Each wall is flat, endless, passes through zero and stands at right angles to its row. A trip goes straight from one point to another. Which walls does it cross, in order?
(in the rows, 128 means zero)

Walls:
(1): [137  91]
(2): [109 154]
(3): [ 71 133]
(4): [110 125]
Trips:
[141 185] to [88 91] => 3, 4, 1, 2
[ 87 190] to [127 164] => 4

Walls:
(1): [161 111 130 135 125 133]
(2): [135 211 153 180  98 151]
(3): [ 73 170 154 137 146  96]
(4): [ 59 139 164 165 109 153]
Trips:
[135 141 165 132  95 121] to [ 66 156 130 135 139 184] => 1
[ 99 121 180 107 144  84] to [ 96 109  92  98  86 185] => 3
[114 179 123  90  94 171] to [172 117  85 133  80 107] => 3, 4, 1, 2
[ 89 161 180 175 130 114] to [ 75 100 127 149 174 121] => 2
[111  83 155 112 188 104] to [153 120 184 171 147 113] => 1, 4, 2
[124 116 110  91  84 119] to [163 150  94 112 138 148] => 1, 2
[179 169 116 139 162 179] to [121 170 140 126  96 112] => 3, 1, 4
[143 129 165 174 160  66] to [137 142  65 169 110 153] => 3
[157 155  84 114 152 103] to [129 147 106 178 121 139] => 2, 4, 3
[ 87  73 145 136  61 127] to [109 102  94 132 183 102] => 3, 4

Walls:
(1): [113 119 211  99 135 126 123 113 128 118 137]
(2): [138  61 158 104 150 100  97 182 164 105 139]
(3): [ 75 119 118 101 141 119 115 114  51 133 117]
(4): [204 133 102 114 135 126  73 117 143  86 138]
(5): [106 163 157 153 132 123 108 125 137 168 124]
(6): [135 151  93 100  80 182  13 120 152 145 126]
(7): [133 188  94 198  86 116 128 135 153  89 100]
(8): [122 187 131 130 243 166 139 155 154 151 141]
Trips:
[221 135  91 144 102  73 124 159  72 147  89] to [198  98 101 160 121 101 137  99 111 123 112] => none
[ 92 135 157  96 123 149 104 159 109 116 136] to [ 61 135 188 145 161  75 122 132 102 148 108] => 6

Walls:
(1): [ 74 117 117 119 118 108 121  78 118 101 180 112 127 144 120 138  74 112]
(2): [153 127  84 152 112 104 127 130 171 144 164 112  83  93 113 117  58 104]
(3): [151 141 118 125 111  89 147 103 112  73  97 155 141 184 125 138 166  82]
(4): [122 101 147 185 107  97 122 165 184 121 149 181 162 140 164 160 119 151]
(5): [137 100 152 191 128  99 138 163 153 103 166  83 118 119 100 100  72 189]
Trips:
[183 160  41  84 172 155 126 117 140  73  78 172  94 190 110 115 173 115] to [121 147 181 105 165 146 133 115 116 108 151 126 140 144 143 160  96 156] => 1, 3, 5, 4
[140 115 119 116  87  88 122 181 109  80 118 129 135 167 123 182 124 118] to [135 113  92 119 123 170 122  98 202 159 151 129 126 160 158 148 138 153] => 5, 2, 3
[169 128  97 167 136 118 115 188 133 122 157 117 141 114 129 137 114 144] to [129 156 126 190 122 120 160 156 128 124 146 146 106 173 157  84 114 203] => none
[ 75 187  88  71 159 111 126 114 141 115 124 131 131 157 113 152 116 101] to [101  84 115  83 115 134  45  96 106 125  71 125 215 126 152 153 203  81] => 1
[ 71 158 138 126 175 153 138 118 175 171  98 113 159 174 152 173 116 130] to [102 170  60 138 162 109 140 130  91 129 109 155 130 167 161  79 107 166] => 3, 4
[ 99  99 134 112 142 112 123 156  72 101 172 115 107 100 161  99  90 138] to [147 116 125 196 102 141  87 133  97 123 114 121 127 156 132 170 148 176] => 4, 2, 1, 3
[126 131 109 155 126   7 211 158 122 171 158 123  84 119 138 105 114  78] to [133  91 174 166 118 164 103 172 130 112 129  60 160 196 117 145  91 118] => 3, 2
[114  93 103 113 155 108 176  97 160  98 115 145  89 131  85 126 145 153] to [181  96 117 106 193 177 135  69 110 141 153 121 121 122  90 144 120 108] => 5, 3

Walls:
(1): [146 127 149 124 135 187 113  72 155  94 163 131  81 138  99 122 102 103
 116  88  45 146 124 146 107 137  97 136  95  57 107 118]
(2): [128 128 135  79 139 101 120 103 175 184 148 105  86 148  99 114 122 117
 160  89 155 166 114  99 125  66 171 142 115  96 135  38]
(3): [120 146 142 127 124 154 154 152 160  25  99 100 173  92  91 131  97 111
 121  65  63  71 139 109 146  91 113  89 105 112 109 155]
(4): [136  86 141 148 176  66 114 159 139  91 112  92 135  53 141 124 162 128
 172 146 128 186 175 113  69 203 150 178 152 161 115  80]
(5): [161  98 102 191 137 100  93 135 120 146 109 126 101 131 138 117 191 143
 170 123 183 141 155  77 128 150  83 118 132 160 135 160]
(6): [117 119 122 119 122  81 105 135 113 139 137 169 114 116 104 176 108 161
 163 139 185  51 154 124 149 139 134 149 137 173 130  83]
(7): [144 137 139 165 142 138 145 118  92 125 129 138 126 109 124  94 158 117
 111  62  98 145 154 188  93 136 111 177 122 146 157 104]
(8): [104 122 106 116 122 122  93 113 106 147 168 125  96 114  96 108  55 115
  89 113  78  93  83 111  79 144 152 144 133 225 117  92]
(9): [ 36 125 115 190 152 212 136 128 109  94 173 132  80 174 105  77 160 121
 162 156 115 136 121 122 103 107  93 126 129 183 114 114]
(10): [107  86  96 112 104 177 170 178 142 118 149 144  72 127 130 154 181 217
 147  90 150 169 135 130 150  86 108 154 120 124  99 159]
(11): [105 108 175 149 141 104 160  40  77 191 182  91 116 136  90 119 159 155
 127 113 111 121 145 107 184 197 113 140  86 115 157  86]
Trips:
[151 104 101 128 204 106 134  88 142 154 144 115  97 113 142 106 158 141
 110 151 177  99 173 104 149 169 134  73 115 130 152 115] to [ 98 175  86  74 118 157 119 141 166 204  65 134 175 122  72  87 115 117
 174 153 146 114 140 221 121 152 102 150 125  85 130 154] => 4, 5, 11, 7, 6
[171 156 159 142 169  88  98 143 139 132 135 130 148 132 131  91 132 131
  57  73  77  98 120  94 131 179 117 113 141 136 148 124] to [160 124  69 167 127  72 120 107 138 143  95  92 130 156 132 144 148  94
 219 140 105 116  97 132 158 127 104 116 137 178 138  93] => 1, 6, 2, 3, 7, 9
[ 81  99  82  88 174 174 110  75 136 126 142 113 142 144 133 132  93 140
  86 151 127 199 120  84 109 134 157  95 122 121 130 119] to [110 149 135 114 115 164 114 166 207 110 134 134 151 165 149 112  88  96
 137  63 135 168 147 132 118  91 119  99 149 108 140 164] => 11, 10, 3, 8

Walls:
(1): [153  75 160 129 130 106 111 112 197 141 130 148 129 120 128 197  95 120
 108 110  64 132 172  99 152 129  90  63  80  87 121 151 166 150 122 140
 139 123  87 128  97 129 126 139 115 145 115 144]
(2): [114 150 114 144 148 108 149 180 147 149 128  84  90 120 123 114 184 115
 139 114 152 129 149 102 160 147 136 147 215 178 158 137 122  72  77 195
 100 157  50 109 148 104 138 133 128 118  79 114]
(3): [148 162 178 117 175 132 112 140 110 100 166 157 119  98 133 128 140 131
  71 128  95 113 151  56 134 137 125 133 150 163 111  83 115 115 164  67
 118 115 134 106 118 144 124  95  96 131 158 128]
(4): [118 166 170  86 144  99 119  73 127 104 112 179 143  96 154 130  90 121
 168  91 151  58  98 166 132  95 154 129  63 110 143  96 159  94 195 156
 159 175 113  96 144 116 154 111 148 111 209  92]
(5): [ 89 114 118 135  97 101 161  84 146 156  70 103 120 109 138 146 139 133
 138 147 134  73 102 159 157 131 124  93 133 145 138 135 139 143 121 140
 146 138 152 119 143 147  97  70 168 153 170  79]
(6): [113 105 157 120 158 115 140  99  70 163 139 131 104 132  99 132 153 168
 101 136  64 148 156 138 129 131 139 105 132 153 158  77 101 109 100 102
  65  36 135 146 112 114 136 181 140 173 136 168]
(7): [205 144 131 130 191 197  48 174 138 159 157 136 138 192 162 144 172  96
 108 114 113 126 120 188 108  77 122  89 188 125 142 170 134 102 125 165
 134  77 148 117 148 137 165 118  96 105 168 134]
Trips:
[111 151 126 104 125 146 172 165 128 132 115 161 139 107 114  95 200 134
 142 119  94 150 152 118 148  86  66 136 212 133  87  87 110 105 145 177
 123  85 151 122 205  83 152 130 143 176 136 104] to [163 172 158 164 137 118 135 130  96 104 128 158 140  72 167  63 157 151
  69 117 126 153 176 130 163 167 117 177 202 163 100 125 124 145 144 129
 135 143 105 147 171 140 117 135  78 162 102 126] => 5, 7
[151  78 164 144 130  86 111 104 101 125 132 201 145 120 142 145 110 137
  94 177 101 134 136  84  84 156 148 138 130  80 137 150 155 168 133 144
 157 112 125 116 118 103 148 116 119 179 137 127] to [121 106 126 136 154  89 165 177 109 141 129 149 117  79 134 157 159 105
 102 115  94 119 106 207 164 156 160 139 152 208  84 135  74 146 144 105
 130 127  91 145 143 129 149 145 155  50 125  87] => 5, 2, 1, 4, 7
[131 100 163 124 101 165 142 100  67 111 177 115  96 116 150 105 161  67
 112 150 146  57 145 175 142 144 110  89 172 112 111 108 126 139 178 145
 108 147 186 171 144 120 125 126  97 126 129 136] to [149 157  92  96 123 155  98 127 108  69  72 130 116 178 142 182 166 139
 135 126 166  60 178  99 157 167 162  76 111 142 139 124 138 141 165 160
 164 115 142 106 169 180 163 101 154 125 150 115] => 6
[103  94  94 115  94  86 119 129 120 145 225 115 168 139 142 202 130 134
 146 100 158 109 140 121 148  80 124 115 162 141 153 139 120 120 116 179
  98 110  92 152  82 120 132 164 152 138 134 113] to [ 82 101  93 160 113  96 168 154  59 176  83 186 132 109 118 123 163  60
 137 111 173  71 161 119 147 171  82 161 110 106 146 115 132 105  51 122
 155 109 127 118 147 122 162 157 131 141 123 166] => 5, 7, 1
